Every row gives one point. To make a cloud, some directions were put in groups of two or more. Within a group, all points are equally far from the middle, so they leave a hole (a ring in 2 directions, a hollow ball in 3). The other directions are filled evenly. Then the cloud was stretched, turned, moved and blurred a little. Count the holes, and give their numbers of directions, smallest first.
In the rows, zero is written as 128.

Cloud (22 x 3)
[[100 105 175]
 [138 136  87]
 [ 85 105 105]
 [ 88  88 143]
 [135 125  85]
 [ 83 102 157]
 [117  85 100]
 [125 100 179]
 [107 122  85]
 [ 84 121 102]
 [123 140 184]
 [154 130  94]
 [161 136 169]
 [153  83 122]
 [ 94 104  96]
 [ 85 146 157]
 [146 153 172]
 [153 164 148]
 [111  77 113]
 [ 92 108  97]
 [161 145 164]
 [ 99  83 115]]
Holes: 1 (3)

Cloud (22 x 3)
[[143 141 134]
 [138 131 149]
 [167 120 149]
 [133 107 178]
 [100 122  59]
 [ 90 148 141]
 [ 84 108  84]
 [162 100  93]
 [133  91 152]
 [107 143 118]
 [ 83 121  85]
 [129 151  94]
 [ 95  92  84]
 [110 128 117]
 [ 90 137 156]
 [146 161 110]
 [169 109  73]
 [ 81 121 114]
 [124 152 125]
 [ 90 139  52]
 [ 92 132  72]
 [ 80 100 132]]
Holes: 0

Cloud (29 x 4)
[[ 74 135 112  88]
 [150 120 100  81]
 [153  88 152 141]
 [105 127 185 112]
 [ 96 138 178 139]
 [173 122 155 145]
 [132 103 103  78]
 [107  73 128 126]
 [134  73 137 136]
 [ 86 141 108 162]
 [ 89 100 161 143]
 [137  94  94 104]
 [131 119 140  62]
 [125 102 182 115]
 [ 96 146 169 155]
 [164 125 158  87]
 [ 93  80 124 120]
 [137 181 156 148]
 [ 74 108 130 143]
 [110 130 181  97]
 [ 86 171 109 100]
 [161 101 164 131]
 [105 162 170 150]
 [131 116 127  62]
 [ 82  94 144 141]
 [148 114  88  99]
 [136 133  90 161]
 [104 158 167 157]
 [171 172 136 112]]
Holes: 2 (2, 2)

Cloud (26 x 4)
[[ 94 133  88 156]
 [142 160 145  84]
 [124 133 148  56]
 [118 140 120 141]
 [110 128 149  79]
 [ 86 152 155 115]
 [ 96 136 161  95]
 [ 72 112 111 138]
 [ 78 140 147 162]
 [ 93 158 167 188]
 [136 151  78 150]
 [179 155 158 111]
 [117 179 162 149]
 [107 150  96 135]
 [123 130 179 176]
 [ 91  67 107 128]
 [102 159 157 186]
 [ 70 133 149 164]
 [100 127  99  98]
 [135 141 123  75]
 [ 92 165  99 103]
 [171 165 147  99]
 [126 131  92 127]
 [141 105 121  84]
 [ 96 122 119  98]
 [106 171 121 107]]
Holes: 0

Cloud (53 x 6)
[[156 168 122 111  80 112]
 [120 182 108 118  84 106]
 [140  98 121  80  87 110]
 [120 171 113 136  88  68]
 [103 113 163 163 158 132]
 [134 121  89  87 151 145]
 [108 139 159 166 149 155]
 [106 117 110 105 172  99]
 [ 95 158 131  94 124 120]
 [106 129 137 109 167  87]
 [145 121  62 160 145 108]
 [172 104 139 105 167 123]
 [ 84 123  91 130  95  68]
 [152  97 110 156  75 143]
 [158  87 153 111 149 161]
 [132 125  68 121 101 151]
 [143 176 140 131 161 101]
 [108 155 151 101  92 111]
 [135  77 133 146 163 153]
 [150  80 143 110  81 134]
 [ 73 130 110 161  79 128]
 [177 152 148 147 155 114]
 [129  73 140 122  89 152]
 [104 157  94 193  83 105]
 [ 84 160 112 106 121 127]
 [141 146  86 197  95 113]
 [173 130 136 122  75 123]
 [172 148 113 126  84  88]
 [ 89 155  95 173 150  93]
 [134 180  82 167 163 121]
 [138 100  95 148  83 158]
 [147 102 111  91  84  94]
 [175 142 154 130 141 163]
 [155 152 153 167 125  89]
 [109  94 168 142 160 133]
 [128 170 147 108  92 120]
 [154  99 110 105  93  78]
 [ 91 160 103 146 166  97]
 [151 167  87 104 106 139]
 [116  89 146 105  80  83]
 [112 101  72 130 117  77]
 [170 156 153 116 132 154]
 [135 117  80 140  97 164]
 [156 159  72 147 160 107]
 [170 117 129  92 166 130]
 [127 178  77 171 129  85]
 [137 181  84 124 126 154]
 [107 124 178 131 129 149]
 [123 178  96 147  97  69]
 [111 179  98 154 138 160]
 [136  88 159  84 136 143]
 [ 74 117  86 156  92  84]
 [107  81 143 166 149 112]]
Holes: 3 (2, 2, 2)

Cloud (53 x 6)
[[105 178 157 112 138 146]
 [151 185 106  99 106 106]
 [148 107 176  78  83 140]
 [ 92  99  88 122  77 124]
 [ 61 111 117  89 141 122]
 [ 93  82 111 127 147 152]
 [188 140 174  89 128 115]
 [106  88 125  71 109 100]
 [123  85 140 148 166 135]
 [125 180 157  94 119 114]
 [130 155 108 106 137  64]
 [136 109 156 117  53 158]
 [112 184 150 114 149 146]
 [ 75 163 100 107 158 134]
 [135 159 112 117 192 120]
 [ 99 139  98 142  85  88]
 [153 168 140 103 182 128]
 [104 134 131 152  58 127]
 [146  78 122 124  98 102]
 [154 182  83 134 153 148]
 [142  99 128 172 150 146]
 [101  84  96 136 127 157]
 [138 182 141  89 143 102]
 [167 166 126  87 139  87]
 [143 146 103 127 188 133]
 [130 114 108 103 137 184]
 [149 160 125 109 189 131]
 [128  95 103 133 162 148]
 [ 88 136 118  65 106 105]
 [145  89 124  80 119  93]
 [107 167 114 130  98 190]
 [100 156  83 111 101 174]
 [112 160 125  76  85 118]
 [157 116 109  93  95 162]
 [ 93 172 125  87 148 122]
 [142 113 103 162 163 135]
 [ 54 106 109 129 138 140]
 [154 149 134 191 134 149]
 [159 123 167 118 154 182]
 [120  81 146 127 168 116]
 [142 119 135 119  83 195]
 [120  76 150 106 153  98]
 [148 136 107 186 135 127]
 [101  92 182 112  77 121]
 [165 120 130 152 110  83]
 [176 107 142 166  99 135]
 [143 141 143 150 108  74]
 [129  94 134 152 171 132]
 [ 85 148  97 179 131 137]
 [ 80 152 113  84 135  93]
 [ 84 155 116  79 133  99]
 [ 61 142 105 124 156 114]
 [138 151 109 181 102 113]]
Holes: 3 (2, 2, 2)
